Rows are points. Before rounding, the points of a table are all equally far from one centre. They may lie mostly on one side of it. Where is the centre, to within rounding?

Points:
0:   3 -24  49
1: -26 -41  22
2:  17  24  29
3:  12  25  45
4: -60   9  -3
5: -57 -17   3
6: -24 -26  -7
7:  17 -13  20
8:  17  16  12
9:  20  -4  28
Centre: -25   5  27

Points:
0: -21  37  44  24
1: -21  42  39  27
2: -36  16  20  44
3: -24  60  23  -1
4: -12  49  29  32
5: -17  28  32  42
6: -50  23  30  22
7: -11  38  44  20
8: -59  17  13  12
9: -21  42  43  17
Centre: -17  23   6   9

Points (15 x 8):
0:  13 -22  33  -6 -14 -38  13 -40
1: -28  -3  20 -30 -13 -21  25 -13
2:  11 -10  35 -21  -9 -33  29   1
3: -16  -8  10 -25 -38 -41  23 -20
4:   6   4 -10 -27 -14 -60  27 -18
5:   4  -8  15 -19 -29 -43  50 -25
6:  -4  -9   7 -17 -26 -50  20   5
7:  -9   9  26  -2 -17 -43  44 -31
8:  22 -15   8   8 -18 -55  32 -19
9:  -9  -3  19 -13 -39 -44  34 -25
10: -21 -10  13 -19 -23 -45  17 -36
11:   7  -4   0  -1 -42 -41  -7 -18
12:   9 -14  12 -28 -17 -57  24 -14
13:   7 -13  11 -15 -28 -42  49  -7
14:  -6 -32  12 -10   4 -34  24 -41
Centre:   7   1   3  -8 -11 -21  19 -22

Points, 13 rows:
0: -11  -5 -26 -43  38 -32 -11  17   2
1:  -3 -13 -32 -13  19 -15 -23  22  -9
2:  14  -7 -52 -11  30 -23   1   1  -7
3:  -7   2 -43  -4  28 -20 -19  15   3
4:  -3 -11 -26  -2  33  -9 -22   3  12
5:  -6 -18 -31  -8  29 -12  -3  15  -2
6:   4  -1 -60 -26  14 -13 -12  -3  12
7:  11  -8 -38   1  34 -21  -6  11  16
8:  11 -12 -31  -1  22 -22 -15   9  28
9: -15   3 -41  -6  10 -10 -19  17  -1
10:   2  -3 -47 -22  27 -32 -18  18  -7
11:  -7 -12 -43 -10   4  -8 -10  10  16
12:   5 -14 -41 -29  29 -11 -10  24  -2
Centre:  12  15 -14 -26  12 -17  -1   0   3

Points, 19 rows:
0:  11  11  14   2  22 -10  48  48 -26  -4  12  31
1:   7  -4  20 -16  37 -24   3  30 -24  19  12  20
2:  -2  10  14  -5  -2 -60  14  39   5  -7 -22  20
3:   4   6  33  16   3 -57  47  40  -5   6 -15  12
4:  -1  14   6   9  25 -47  20  29  20  -2  25  24
5:  33  19  13   5 -26 -33  16  38 -10   7  22  -9
6:   8  20  11  33  36 -25  16  26 -10  24  13   3
7:  11  19  -5   0   1 -51   7  47   3   4 -16  10
8:   3  14  -1  21  29 -48  28  37   4  17  13   7
9: -13  24   9  30  11 -40  23  10  -7 -11  32   8
10:  28 -10   4 -35  31 -37  11   6  14   3 -32  10
11:  -9  45  22   7 -13 -51  12  25   2  18   0  -2
12:  26  34  42  18   7  -8  27  34 -21   8   7  22
13:  26  47   4   2 -10 -55  35  13  -4   2  20   0
14: -35  20  27 -22  12 -50  20  27   3   3   3  19
15:  41  27  33   1  20 -41  34  44   2  -3   3   6
16:   6  23  24   1  18 -52  18  26 -15  13  33  13
17:  -5  38  11   7  10 -44  36  46   7   5 -16  25
18: -19  30   4   4  -6 -38  32  44  -2  23  21   9
Centre:   6  10  14  -9   4 -15  33   6   0   3  -4   1

Points:
0:  -8 -10   6 -28  32 -18 -16 -10  16  27 -26   6 -52 -20
1: -29  14  -2  -9  27 -26 -22 -19  20  32 -25  21 -36 -27
2: -10  34  20 -11  -9 -13 -31 -24  10  19 -21 -19 -47   7
3:  -8  26  12   9  35 -52  -1  10  53  30  -9   3 -23 -37
4: -23  25 -19  -4  43 -16  -8 -11  28   9 -20 -17 -39 -33
5: -17  14 -19 -23  31 -25 -42  -4  23  42 -26 -23 -33 -36
6: -17  27   5  14  34 -34 -19  18   8   9   1  -6 -59 -33
7: -20  27 -18   3  28  -1   8  17   4   3 -31  -1 -36  -8
8:  -9  31 -14   2  32 -27   0  -6   7  23 -30  -7 -47 -12
9:  17  27  -8   6  19 -41   6  24  36  39 -23   1 -16  26
10: -23  21 -17  12  20 -40 -25  -1   8  25  11  15 -45  -1
11: -17  12 -12  28   2 -19 -35  -2   9  29 -42 -17 -60 -11
12:   5  21   4  -8   0 -42 -11  -7  17  11 -17  -1 -17 -44
13: -17   0  -2 -18  21 -24  12  16  26  53  14 -13 -49 -10
14: -22  13  17  -8  55   2 -48  -7  19  28 -21  20 -50  -7
15:  -4  35  36  -2   0 -25 -27 -16  53  21  -9  15 -23 -32
16:  14  -3  14  43  14 -32  -7  25   2  -5   7   2 -40 -22
17:  44  28   1   5  21 -22 -35  11  24  40 -28 -16 -51  -9
Centre:  -5   3  15  15  22  -4 -27  11  28  27  -6 -16 -12  -4

Points:
0:  -8   1  22  13  25 -11  23 -10 -15  -7   6 -28  22   2 -14  26 -30  38
1:  -8   7  49  30  15  -2  28  -6  -4  16   2 -26  18  19 -12  14 -19  45
2: -19 -12  34   6  14  14  18 -22 -17  -6  17  18  22  11 -22  21 -40  49
3: -36 -19  27  34  11   8  48  -9   0 -10  11   2  31  -1  -9  20 -23  32
4: -38   4  33  23  17  17  32 -20  -7 -13   5  28   4  -6  -4  13 -14  60
5: -28   8  26  16   8  34  24 -35   2  -5  39   6   1  14 -25  26 -16  29
6: -39  -4  19  17   1  18  27 -11   2  10   9  35  20   8 -31  32 -40  35
7:   2   5  24  28  16  28  39 -14 -11   9  -6 -15  11  16 -15  31  -9  50
8: -45 -12  41  15 -18   3  21   9 -31   6   0   0  26   2 -26   0 -32  37
9: -33 -11  -2  21  29  23  10 -16   7   2  15 -11  15   6 -41  24 -22  23
10: -33  13  30  10  21  19  14 -29 -16   1  10  -1  17  45 -14  17 -14  15
11: -36   9  33  19  14  10  48   6  -1   7  28  31  21 -12 -22  26 -21  36
12: -27  18  25  33  21  21  39 -20  -3 -10   7  12  17   9 -32  14 -11  53
13: -22  25  23  32  31   1  38  -3 -20 -10  35  10  17  10 -17  12  -9  31
14: -20 -14  15  35   5  22   6 -19  -9 -24  -6  14  30  -3  -8  34 -10  46
15: -21  -4  23  19  19  18  13 -25 -31  -4  12  13   9  16 -35  28 -25  33
16: -34   0  10  17  22  15  29 -19  -5  12  19  29  21  24 -31  34 -14  24
17: -29 -13  10   9  -1   8  16 -16   1  -4  22  25  35   5 -23  46 -26  37
18: -47   6  12  34  14   3  32 -11 -15   0  14  14  31   6  -9  -3 -31  37
19: -17  -7  35  20  20   7   5 -23  -4  14   4   8  36   7 -18   9 -39  20
20:  -4  11  14  19  26   7  21 -18   8 -20  26  22  13   7 -30  38 -21  17
21: -37  18   1  15  31  16  17  -1   2  16  12  -5  38  21   2  37 -11  34
22: -20  10  30  15  14   3  35 -16 -10  11  14   8  34  15 -13   6 -45  42
Centre: -18   4  17   5  -3  13  14  12   3  -2   7   5   6   8 -10   7  -5  27

Points:
0:  30  34   8   3  13 -23 -15 -28  -2   1  24 -27  28  60  18  11  -5 -17 -14 -18  24 -15  11 -29
1:  39  27   1  21   2 -21  13  -8 -12   7  21 -13  19  52  36  36  -6 -10 -16   4  27 -11  -8 -15
2:  16  57 -17  -9  -3   0 -18 -26  27  -5   9 -36  19  31  42 -10  -5 -14   1 -19  19   8 -18  -6
3:  38  19   3   4  39   8  -3 -22 -13  23  -3 -22 -14  32  26  22  -3  -8 -10 -13  44   2 -37 -16
4:  42  41  -6  -4 -11  -3 -11  -7  -3   3  10 -20  17  36   9  32  -5 -21  -2 -52  35  25 -29 -30
5:  27  31   1 -12  -2 -31 -20 -48   3  -8  21 -20  17  42  15   4  11 -12 -23 -18  23   9 -41   1
6:  25   4  32  -1   8 -14 -13 -15 -35   0   3 -34  18  45  30  25  10 -21 -28 -38  27  -5  -8 -10
7:  31  20 -14 -19 -16 -21 -22 -20  -4  26  17 -25  11  31   5  -2   4 -17   3 -31  10   7   2 -45
8:   4  44   1  24   0 -17  -8  -3  11  -5  27 -14  35  33   4  24   2 -22  -4 -16  25 -21 -20 -46
9:  12  40  -4 -13  -1 -21   5 -10  -1  39 -11 -30   9  41  27  28 -23 -11 -20   4  19  -9 -15 -26
10:  25  21  10 -25  25  -1 -39 -37   1 -27   9 -34  23  15  -3  20  -6 -31 -12  -8  29  -2 -40 -17
11:  22  20 -19   3   5  -4 -26 -24   5   8   4 -18  39  45   9  21  23 -36 -17 -14  32  18 -19 -18
12:  15  42 -18 -10  18 -12 -11  -5 -12  25  21  -1  11  39  30   1  -1 -27  11 -16  19   9 -21 -20
13:  37  27 -12 -33   2 -27 -10   0 -22  20  -7 -20   1  19  26  29 -19 -31 -24 -18  23 -25 -28 -10
14:  -7  30   0  -4  -4  -6  -5 -11  -2   8  20 -27  26  50  31  26  -4 -34 -34 -13  50  -2 -17 -22
15:  58  33   9   4  -1 -12 -20   9 -15  21  19 -16  27  15  15  -3 -13 -16   3 -31  16 -17 -10 -26
16:  16  25  -1  15  -6 -14  -4 -17  -5   5  23 -45   3  38  51  38   0 -30  -9 -24  29 -14 -10  -8
17:  46   8  -1 -15  24   8  -5 -15  -5  12   9 -13  17  43  48  18  17 -24  -2 -23  29   7  -8  -6
18:  30  31  -4 -17   6  -3   1 -22 -10  12  14 -36   6  36  34  22 -14 -14  15 -24  28 -12 -10 -46
19:  57  35  -7  11   5 -23  11  17   0 -12  14 -12  16  22  28  19  -2  13  -8 -25  46   4 -18   0
20:  22  34   2 -17  13 -14 -12 -21 -12  10  -2 -38  23  46  19   5   8 -25   3  -6  20   7 -40 -35
21:  26  42  -7 -21  -3  -9 -25 -23   7  -8  16 -33  23  29  15  36  -4 -26 -12 -28   3  25 -22 -51
22:  44  20 -25  -2  -9   1 -20 -20   5 -12   8 -34  15  28  38  39 -25 -10 -13 -21  34  -2 -30  -5
23:   0  52 -10  -1  -4   0   1   2   4  23   8 -16  19  40   7   9 -14  -7  15 -10  24  -4 -34  -4
24:  47  26   4 -16 -17   5 -21 -16 -13  -3  19 -18  10  55  27  25 -18 -34 -16 -13  26   1  13  -7
25:  30  17 -16 -32   9 -29 -24 -20   8  -1 -12 -11  29  25  11  28 -18 -33 -37 -27  38   2 -19 -39
26:  46  27   4 -13   3  10 -16 -20   2  -9  -1 -10  12  58  30  20  13 -17 -11 -20  20  20 -24 -41
27:  22  26   4 -28  26 -31  -4 -13  -3   5  19 -42  -7  35  15  24  -7  -6  -4 -31  37 -11 -33 -28
28:  21  46   6  -8  -2   0 -30 -31  -1  11   1 -19  15  44  19  25 -15 -24  -4 -17  31  14 -25 -39
29:  21  37 -12 -17 -22 -18 -10  -7  21  -1  25 -12  -3  42  41  38 -14 -35  -3 -24   6   1 -18 -17
30:  21  54  -8  -6   1 -24 -10  -5  -2   8   3 -14  35  38   4  18 -34 -28   4 -12  22   2 -37 -10
Centre:  18  16   4   1   6  -4   9  -8   5 -12   2 -17   1   9   6   5 -10 -21 -24 -16   9   6  -7 -13
